Each row of a before or after table is a point. One or more steps were done to the points. Then noise was added and the rows were shuffled. The steps act on how far a point lies along the listed directions, d1 being the first. Name the steps. A step turns or swaps two directions, mirrors them in a line or flattens them onto one, adds a multiple of one to another, or multiplies one. Angles are multiples of 10 degrees, from the lower direction toward the higher: turns from -170 to 170, lines from 10 to 170 but not 90. Use the fewest steps. Two steps may share a direction if one is a turn and the other turns, adds or multiplies; they go together, in the order done. Otherwise the lowest direction goes first.
In the rows, 128 means zero.

Directions:
(1): [ 64 144 156]
(2): [121  61 150]
(3): [ 96 111  66]
Before (11 x 3):
[[114 135 157]
 [128 162 153]
 [155 115 125]
 [112 108 158]
 [132  99 116]
 [125 145 111]
 [106 154 153]
 [111  66 129]
 [129 143 150]
 [184 151 135]
 [167 122 156]]
After (11 x 3):
[[119 195 162]
 [132 120 160]
 [101  71 134]
 [143 166 108]
 [100 123 171]
 [134   8 155]
 [143  85 150]
 [100 174 109]
 [101 151  95]
 [ 97 118 115]
 [104 144 123]]
Steps: turn d1 and d3 by 90 degrees; multiply d2 by 2

Directions:
(1): [123 145 122 208]
(2): [156  56 152 146]
(3): [ 53  96 118 130]
(4): [110 147 206 129]
Before, 13 rows:
[[125  85 110 169]
 [118 176 161 154]
 [116 121 152 109]
 [125 130  88 141]
 [187 150 101 145]
 [109 108 129 170]
 [249 173 114 148]
 [155  90 110 141]
 [198 119 150 166]
 [134  86 108 124]
 [105  95 166 136]
 [134 146  93 134]
 [137 157  85 166]]
After, 13 rows:
[[138 103 161 151]
 [154  92  78 180]
 [116  86  75 126]
 [ 98 131 131 158]
 [109 104 120 108]
 [186 117 130  97]
 [156 149 158 162]
 [116  73 122 105]
 [140  67  14 129]
 [101  99 135 118]
 [ 99 113 117 170]
 [112 100 157 170]
 [138 157 136 129]]
Steps: mirror d1 and d2 in the line at 50 degrees; turn d3 and d4 by 90 degrees

Directions:
(1): [101 138 193 135 104 142  76  57]
(2): [104 142  48 108  92 105 139  64]
(3): [122  76  98 125  74 198  90 156]
(4): [103  86 120 221 115  79 122 132]
(5): [137 158  87 136 178 117  37 140]
Before (14 x 8):
[[130 147 106  99 118 174  73 118]
 [106 124 140 104 123 129 145 122]
 [102  95 123 119  82 178 105 124]
 [139 161 161 110 150 106 115 145]
 [135 141  88 117 139 147  10 160]
 [101  64  55 174  63 110 134 117]
 [121 162 114 103 136 117 113  66]
 [133 118 114  85 115 168 137 139]
 [112 100  95 125  91 123 146 124]
 [120 116 147 138 101 165  96 144]
 [136 133  94 100 117 122 143 141]
 [147 141 165 142 166 135 152 186]
 [140 133  97  96 116 104 173 112]
 [147 124 105 116 141 113 152 120]]
After, 14 rows:
[[104 109 114 135 133 121 112 149]
 [147  95  99 110 118 169 103 145]
 [141 138 173 146 149 101 204 154]
 [123 187 183 152 176  45 175 101]
 [120 194  82 107 152  87 156  89]
 [136 127 157 126 151 136  89 156]
 [118 120  90 111  81 118 147 129]
 [121 166 201 165 203  52 160 132]
 [149  75  86 120  99 190  68 187]
 [122  37 108 147  56 212 117 173]
 [145 142 222 121 167 155  55 137]
 [142 144 134 136 185  84 159 160]
 [143 170 218  84 143  77 249 118]
 [146 123 118 108 129 147 115 173]]
Steps: turn d1 and d4 by -70 degrees; turn d4 and d5 by 150 degrees; turn d2 and d3 by 140 degrees; multiply d3 by 2.5
